Rows are points. To make a cloud, some directions were put in groups of two or more. Within a group, all points are equally far from the middle, so they leave a hole (a ring in 2 directions, a hollow ball in 3). The other directions are filled evenly. Then the cloud was stretched, turned, moved and blurred a little. Count the holes, and give their numbers of directions, smallest first.
In the rows, 128 means zero.

Cloud (14 x 2):
[[ 85 167]
 [160  84]
 [186 113]
 [145  79]
 [134  76]
 [174  94]
 [186 115]
 [ 84 165]
 [ 72 111]
 [151  80]
 [117 182]
 [176  97]
 [131  76]
 [ 96 176]]
Holes: 1 (2)

Cloud (22 x 3):
[[ 78  95 131]
 [121 148 190]
 [100  77 142]
 [ 77 177  94]
 [170  98 105]
 [170  98 106]
 [133  69 144]
 [143 110 176]
 [ 84 189 157]
 [113 212 146]
 [100 109  56]
 [144  68  84]
 [135 107 177]
 [126 105  55]
 [145  66  89]
 [ 77 121  71]
 [ 64 149 130]
 [169  97 136]
 [112  69 140]
 [142  66  86]
 [158 171 164]
 [116 193  91]]
Holes: 1 (3)

Cloud, 30 rows:
[[ 95 113 109  73]
 [178 194 190 107]
 [102 172  74  74]
 [143 138 130 225]
 [119 189 115 199]
 [140 221 104 122]
 [119 110 160 162]
 [133  78 118  90]
 [ 74 106  96 119]
 [ 66 118  70 109]
 [157 142  61 122]
 [143 150 170 125]
 [ 93  81 113 189]
 [147 132  36 162]
 [129 131  90 191]
 [155 135 119 143]
 [147 110 174 128]
 [132 191 120 147]
 [179 109 100 153]
 [103 100 141 232]
 [113 168 134 167]
 [129 148  90 187]
 [108  84 107 169]
 [165 182  98  49]
 [144 144 166 100]
 [112 131 132 214]
 [132 179 132  85]
 [154 184 120 131]
 [130 136 129  20]
 [161 120 151 195]]
Holes: 0

Cloud (76 x 8):
[[164 160 192 161  93 148 179 188]
 [128 161  66  98 179 107 165 134]
 [113 164 127  76  95 160 185  96]
 [166  90 101  53 184  88 156 167]
 [155 212  96 168 111 132 167 155]
 [163 166 137  45  72 100 167 167]
 [127 142 141 155 150 157 137  88]
 [207 121 151 161 145  72 130 155]
 [190 127 117 175 172  91 191 104]
 [176 203 170 155  76  94 124 139]
 [ 88 144 131 166  50 120 147 186]
 [184 170 116 121 139  70 198 151]
 [193 102  94 119 166 115 165 169]
 [139 165 150 173 118 149 152 122]
 [143 148 129 125 122  47 172 106]
 [175 157 100  99  63 116 210 181]
 [167 151 138  85 161  68 146 169]
 [160 172 120 102  67 136  99 125]
 [197 112 189 132  98  61 177 125]
 [103 122 132 143 143 111 164 185]
 [151  68 109  68 137  77 148 156]
 [116  89 164 131 167  87 135 180]
 [125 234 154 122 114 172 189  90]
 [114 156 180  70 115 139 207 169]
 [107 174 159  90 145 112 193 200]
 [ 92 150 102 133  70 148 128 124]
 [ 77 123 144  92 169  78 122 135]
 [108 142 121 162  79 147 189 122]
 [144 115 124 130 194  66 130 100]
 [ 53 116 124 177 163 107 110  88]
 [105 186 149 130 143 111 162 184]
 [145 146  78 118 147 147 152  81]
 [ 75 139  90  85  79 118 156  78]
 [169  70 132  85 140  60 118 111]
 [ 92 188 171  94 111 149 138 126]
 [143 132  83 161 143 136 180  98]
 [228 179 145  83 144 175 189 152]
 [160 165  81 109 150 109 143 192]
 [ 91 112  98 119 176 122 249 105]
 [115 183 122  72  61 109 211 105]
 [ 69 145 102 177  80 116 182 136]
 [130 194 124 115 181 141  81 123]
 [185 133 104 140 115  67 210 172]
 [ 69  95 126 184 124  68 197 111]
 [ 95 210 172 152  86 131 183 139]
 [151 132 124  94 162  66 218 125]
 [196 209 136 108 112 128 125 137]
 [ 94 126  75  95  84  85 140 153]
 [176 155  96  76 104 125  70 149]
 [136 117 192 167 127 124 164 157]
 [ 68 129 161 100 124 118 172 115]
 [103 125  67  91 166 134 168 131]
 [136 166 115  69 153  97 111  53]
 [127 170 135  69  67 130 221 128]
 [ 95 114 101 196 121  87 146 151]
 [168 158 184 170 116  78 149 185]
 [104 153 140 109 192  96 118 146]
 [134 155 144 101 109  74  71  95]
 [ 96 158 135 109  77 142 161 197]
 [ 92 120 185 153  73  77 150 102]
 [148 149  99  74 121 121 129  70]
 [137 152 107 129 114 153 180 189]
 [178 207 170 169 107 103 164 141]
 [ 55 114 120 132  87 132  91 128]
 [150  96 172  78 102  73  76 137]
 [108 132 156 195 125 104 118 136]
 [181 140 113  43 113 122 187 153]
 [165 125 102  86  98  85 192 179]
 [134 185 158  61  87 162 192 133]
 [119 162 120  28 102  98 165 155]
 [128 179 176 130 158 146 168  93]
 [144 139  76 168 130 122 147 104]
 [146  89  87 118 161  64 152  69]
 [124 153 147 205 120 109 163 148]
 [148 102 113  48 130 142 172 132]
 [132 138 182  69 103  89 121 155]]
Holes: 1 (4)

Cloud, 101 rows:
[[173 151 104 158 145  90 144  40 135]
 [ 83 105  88 165 143 159 101 147 102]
 [136 110 184 121  87 162 117 102 163]
 [162 179  84 156 125  50  84  56  77]
 [144  89  42 126 122 128 153  93 162]
 [ 93 163 157  78  62 108 106 119  48]
 [125 173 153 141 109  35  66 132 130]
 [105 180  56 105  94 134 201 149 108]
 [135  60 113 147 101 121 151 131 149]
 [174  88  86 102  97 155 164 164 175]
 [209 177 179 164  98  74  80 177 107]
 [104 132 147 115 121 170  77  65 115]
 [154 157 148  51 121 191 119 144 131]
 [129 151  95 133 108 130  61  56 142]
 [ 53 130 167 142 121 109  90 116  87]
 [204  82  74 142 161 206 168 103 168]
 [169 160 128 171 176 121 195 105 186]
 [171 114 122  88 138 200 109 183 178]
 [ 80 206 139 124  78 124 102 137 176]
 [ 67 121  54 163 110 109 159  83  77]
 [136 114 170 154  93 156 180  94 101]
 [131  93  45 106 176  91 173 103 137]
 [141  47 120 153 138  98 147 170 144]
 [110  95 104 120 121 132  65 140 126]
 [147 121 176 140 149 141 111 163  72]
 [123 172  82 122 146 149 193 123 225]
 [ 85 148 197 173 106 139 110 128 106]
 [120 168 145 190  83 136  75 124  75]
 [ 71 140 105 172 127  93 179 138 145]
 [129 204 119 115 132 145 114 177  64]
 [161 116 121 125  73 125  46 143 130]
 [147 149 118 110  77  88  42 143 125]
 [118 107  58 123  90 144  97  54  99]
 [ 90 154 175 135 193 101 137 156  79]
 [173 143  94 142 200 112  90 148 153]
 [145 101  87 215 182 151 197 134 128]
 [117 124  34  75 132 225 171  82 139]
 [115 158 137 169 127  92  54 119 165]
 [149 115 115 206 159 100 165  84  40]
 [145 117 190 187 166  91 168 174  83]
 [169 173  79 134 113 120 187 168 165]
 [144  93 144 153 132  74 167  85  57]
 [148 112 145 168 123 153  82 167 232]
 [165 142 133 122 106 172  97 140  39]
 [ 63 177 134 143 119 139 142 163 189]
 [140 193  81 149 145 165 143 122  92]
 [ 77 184 126 118 100 174 153 180 177]
 [213 193 107 148 116 152  94 127 115]
 [177 174 117 194 117  70  65 102  77]
 [104  96 142 193 188 172 122 192 142]
 [ 97 176 127 145 198  74 114 183 175]
 [126 131  70  95  65 147 139  27 120]
 [187  65  75 126 121 140 179 165 130]
 [119 183 141 171  74  96 160  93 125]
 [131 142 174 168 162  98 182 158  94]
 [115 132  54 101  81 145 133  30 150]
 [143  83 125 159 168 190 116 190 122]
 [ 87 155 114 152 102  87 155 179 125]
 [199 139  89 165 159  75 179 158 153]
 [164 138 121 158 107 131 195 116  56]
 [108  92  91 208 107  98 137  74  54]
 [115  86  67 175 175 113 193 133  93]
 [119 182  72 171  80 144  88  99 133]
 [139  87 117 133 133  86  66 176 136]
 [120 170 139 144  57 129 176  93  75]
 [118 152 176 119  82 116 142 129  59]
 [164 138 154 186 147 148 206 168 143]
 [127  80 137 156 150 160  74 143 211]
 [116 191 142 150  54  75 148 121  81]
 [171 188  84 138 131 105 193 141 126]
 [145 187 168 168  61  63 101 164  86]
 [ 76 131  64  89  99 124  70 105  67]
 [136 142 191 213 146 115  69 116 191]
 [144 215  84 141 150 127 128  92  97]
 [119 202 176 151  84 105 145 116 130]
 [129 129 138 137  92 111  64 117  24]
 [ 94 131 154 175  91 179 120 186 162]
 [159 144  61  81 122 119 149  70  31]
 [163 187 153 100 158 130  92 130 157]
 [122 124 176 103 136 123 154  97 111]
 [106 183  68 132 110  82  55  97 127]
 [108 110  64  91 118  77 150 101 141]
 [118 114  80 128  76 168 121  37  88]
 [107 161 120 130 110 177 192 181 168]
 [154 110 138 158 149 114 198 174  85]
 [127 108  27 109 125 144 121  82 144]
 [146 102  64 176 132 162 110  77 205]
 [ 68 185 128 115  51  88 126 151  80]
 [118 143 169  91 152 124 125 143  75]
 [172  82 135 105 121 207 166 188 185]
 [108 217 112 106 143 156 118 177 138]
 [ 92  93 127 129 110 168  86 151 131]
 [ 60 170  69 175 121 111 164  57 154]
 [159 108 111  88 152 104 174 156 111]
 [163 150 201 205 145  94 159 161 123]
 [174 109  89 217 126  72  96  68 131]
 [144 142 106 131 114 127 100  94   9]
 [146 170 131 120 186  66  65  92 103]
 [113 166  78 169 119  93 115  30 148]
 [178  96  73 164 183 101  74 164 149]
 [118 150  55 174 118 137 141  73 192]]
Holes: 3 (2, 2, 2)

Cloud, 95 rows:
[[ 44 102 110 142 106 122 151 126 137]
 [ 88 133 135 173 148 123 176 105  69]
 [104 117  81  97 157  93 185 114 133]
 [ 92 127  96 127 156 201  45 144  60]
 [186 153 127 127 106  98 114  55 160]
 [193 120 188  68 160 167 136  76 127]
 [104 121 197 145 158  86 186 119 156]
 [209 124 111 112  83 172 112 145 163]
 [149 181  71 102 157 122 174  77 144]
 [138  77 121 128  73 182  88 126 125]
 [104 202 137  96 125 126  49 113 130]
 [ 56 151  67 156 155 153  69 110  40]
 [115 135 161 135  65 195 180 148  92]
 [137 108   7 106 112 100 148 124 111]
 [195 145 125  45 126 150  58  91 142]
 [ 98 117 154 135 141 146  59 104  80]
 [189  96 196  91 142  96 169 144 148]
 [194 137 140 163  93 165 135 101  78]
 [143 176 111 126 127 197 170 108 114]
 [108 114 123  75  78 169  49 156 152]
 [132 138 123 106 113 140  92 141 109]
 [ 83 154 120  94 157 195 166 125  88]
 [146 135 112  45 126 117 113 116 111]
 [190 155  92 118 185 131 127  97 136]
 [142 108 118 151  82 124 169 159 123]
 [146 133 164 131 142 131 193 118 105]
 [128 137 131 119  59 195 118 110 146]
 [116 178 108  36 140 116  89 135 145]
 [ 98 169 123 154  71 195 122 149 124]
 [189  92 139 103 146  81 172  89 159]
 [ 92 100  64 144 148 137 175 170  65]
 [ 93 149  79 105 189 139 123  71 163]
 [159 198 127 113  71 106 108  59 178]
 [104 156 187  98 113 171 156  89 180]
 [149 166 155  72  67  71 159  97 144]
 [115 187 116  78  70 140 110  85 160]
 [134 153 132 111  69 124 108 194 124]
 [ 96 173 169 121 159 109 128 110 112]
 [140  80 136  32 119 138 139 159 125]
 [124 146  32  74 153  76 132 130 131]
 [ 99 150  30  58 129 146  86  84 120]
 [100 115  75 151  61 164 144 147 125]
 [113  80  89  96  93 177  90 127 144]
 [107 167 178 118 159 105 165  85  99]
 [137  76  53  97 100 126 139 106  93]
 [ 99 158 150  70 147 176 105  67  70]
 [136  87 166  35 132 150  65 131 135]
 [142 134 119  99 134  90 178 152 137]
 [106  78 153 117 148 191 134  92 165]
 [143 135  51 119 152 110 235 102  82]
 [103 204 154 154  98 125 147 122  86]
 [117 102  38  79 199 159  86 117  84]
 [104 160  58 175 168 116 226 127  66]
 [187 214 142  98 143 141 208  83 122]
 [119 160 130 116 147  89 236 108 107]
 [145 128 122  50 123 152 155 174 168]
 [152 155  73  70  81  98 142 150  90]
 [171 146 124 125  49 160  73  90 168]
 [131 155 160  71 143 107 192 116  54]
 [ 75  67 142 105 131 152 144  86 162]
 [158 192 113 112 133 157 129 155  43]
 [136  99 168 145 146 194 183 128 144]
 [115 132 156  84 142 130 109  83  90]
 [171 106  85 141  68 137 165 102  98]
 [ 99 112  95 110 116  83 186 186 120]
 [ 65 110  78 113  96  97 115 130 103]
 [161 171 104 101  93 205 135 168 135]
 [160 210 128  68 111 116 190 168 172]
 [134 130  47 143 150 180 120 169 155]
 [117 123 174 162 106 103 142  95 176]
 [ 99 186 101  74 165 135 156 162 151]
 [126  94  34 122 133  83 150 137  49]
 [ 71 108 121 112 158 165 174 105 101]
 [180 149  70 121 119 190 118 123 130]
 [113 126  41  71 130 101 135  98 112]
 [101 146  89 199 118 140 208  88  95]
 [114 127  97 127  37 149 144 149 140]
 [139 192  23 142  98 121  99 103 134]
 [114 215 144  81  94 126 138 106 175]
 [152 119 140 115  74 163  74 118 126]
 [156 100  81 127  61 159 173 149 108]
 [ 94 135  59 132  91 126 133 167  49]
 [112  94 121 106 165 184 130  68 121]
 [119 116  91  95  89 130 135  76  68]
 [135  87 111  57 136  78 166 118 112]
 [119 149 142  86 148 157  58  97  90]
 [146  89  80  88 172 150 176 126 120]
 [213 172 113  97  78  57 176  82 143]
 [114 207 145  55  97 170  97  93 176]
 [148 135 120 124 151 115 118  82 188]
 [112  82  99 103  87 172 167 131 120]
 [144 196 144  79 148 148 129 115  68]
 [ 55 172  14 123 119 127 111 125 134]
 [106  94  34 125 162 154 100 171  79]
 [142 156 115 108 108 125 174 170  55]]
Holes: 0

Cloud:
[[183 147  32 168 152 120 114 122 128]
 [167 174  54 154  79 112 150 142 113]
 [100 144  61 175 155 118 125 162  99]
 [ 78 100 213 110 161 104 149  36 157]
 [127  97 218 136 106  96 103 134  87]
 [150 158 118 169 158 164 135  78 156]
 [120 185  85 134 122 154 187 100 151]
 [140 123 164 125 105 127 134 167  95]
 [107 110 165 112 134  82 158  74 187]
 [114 145 157 122 208 173 145 116 146]
 [141  93 104 116 163 112 121 133 185]
 [ 71  72 156 147 159 106 141 151 110]
 [ 76 109 249 133 204 140 119 124 167]
 [191 129 151 150 147 144  98 107 171]
 [137 181 123 144 104 150 134  51 149]
 [ 82 120 142 157  99 129 175 107 109]
 [124  83 199 186 157 104 103 143 165]
 [117  97 104 101 182 106 156 101 112]
 [118  72  69 136 127  57 102 205  79]
 [151 134  97 181 138  88 143 130  81]
 [105  69 179 153  96  55 201 116 100]
 [129 101  91 153 130  93 140 155 166]
 [ 78  87  81 114 165  85 162 115 100]
 [100 106 126 126 203 133 153 133 133]
 [148 185 144 124 128  69 138  96 161]
 [137 149 160 154 127 128  59 131 112]
 [ 94 192  74 114 162 131 172 121 113]
 [ 70  76 154 108 105  87 102  94 137]
 [114 148  64  88 219 122 106 156 181]
 [156 160  56 129 162 104  68 169 121]
 [102 143  68 182  77  71 131 108  92]
 [132 155 224 134  96 167 183 108 140]
 [153 116 178 159 108 156 132 146 155]
 [114 141  86  83 185 156 130 102 175]
 [113 140 178  94 103 146 143  90 196]
 [138 121 117 141  73  67 135 149  77]
 [ 91  88 128 114 161 121 173  87 152]
 [ 61 123  98 124 106 107 126 111  62]
 [105 151 204 128 199 108  93 109 192]
 [119  84 175 129  64  27 181 132 102]
 [104 163 215 165  94 116 141 130  98]
 [123 161 119 177 194 106 101 160 133]
 [ 41  92 130 125 117 129 133  81 151]
 [121 108 199 117 151 106 110 128 189]
 [ 65  58 143 120  99 101 142 152 125]
 [104 129 159  83  91 132 139 145 100]
 [100 148 167  82 197 127 155 121 138]
 [145  88 169 139 117 104 123 157 156]
 [121 147  30 172 173 125 138 147 127]
 [ 90 120 214 186 114  92 160  87 119]
 [123 141 154  73 117 158  96 124 143]
 [154 128 146 137  77  89 142  97 156]
 [ 84  49 147 159 158  99 103 173 165]
 [142 128 231 123 106 130 143 149 155]
 [144 152 167 134 129 152 161 112  90]
 [152 143 153 155 180 155  79 120 187]
 [149 129 149 131 138  75  86 174 123]
 [ 96 120 139 107 102 104  87 142 159]
 [167 183 109 150 148 116 123  88 127]
 [151 102 171 109 125  62 146 131 146]
 [115 107 218  89 189 169 105 141 180]
 [ 43  71 219 103 130  80 106 104 144]
 [151 127 201 107 168 160 110  82 112]
 [142 113 152 178  86 121  98 119  91]
 [106 179  85 141 226 109 102 125 143]
 [ 74 157 123 134 178 135 112 119 100]
 [105  77 128 152 110 168 166 121 144]
 [ 86 110 161 124 207 112 132 138 172]
 [139 165 183 152 119 120  73 132 136]
 [146 130 154  88 166  97 175 150 166]
 [113 129  77 118 116 142 175 113  80]
 [ 99 101  75  98 138 112 148 122  92]
 [141 131 195 107 151 112  75 147 116]
 [ 92  62 168 106 123 103 112  94 141]
 [ 99 119 152  97  97 126 118  88 170]
 [148 154 215 131 148 163 163 115 111]
 [ 74 116 108 116 169 113 129 155 169]
 [125  99  97 182  90  57 138 166  72]
 [131 132  31 142 186 122 144  78 104]
 [130 154  64 118 162 103 109 109 163]
 [134  92 214 113  92 127 152 113 171]
 [111 125 143 100  87 125 180 127  92]
 [133 102 136 100 134 126  90 126 139]
 [113 130  56 117 162 149 177 148 141]
 [180 147  63 156  95 136 123 104 118]
 [125 153 214 134 109 175 160 124 123]
 [102 153 108 177 139 153  93 124 101]
 [ 55  91 214 122  97 111 138 140 150]
 [154 185  95 145 204 195 118  95 167]
 [107 198 164 109 120 134 119 113  74]
 [116  95 117 124 168  55 125 150 173]
 [130 200  79 147  93 130 173 117  88]
 [111 148 152  84 160 141  83 111 126]
 [124 169 126 133 184 100 157  47 140]
 [ 86 121 150 181 119  43 147 124 138]
 [153 197 161 148 195 141 161  75 154]
 [130 147 129 141 169 200 155 101 138]
 [ 71  88 196 137 109  93 152 130  83]
 [132 128 151 154 179 122 116 110 191]
 [105 179  43 121 156 100  90 135 141]
 [127 177 111 103 107  96 125 124 168]]
Holes: 1 (4)
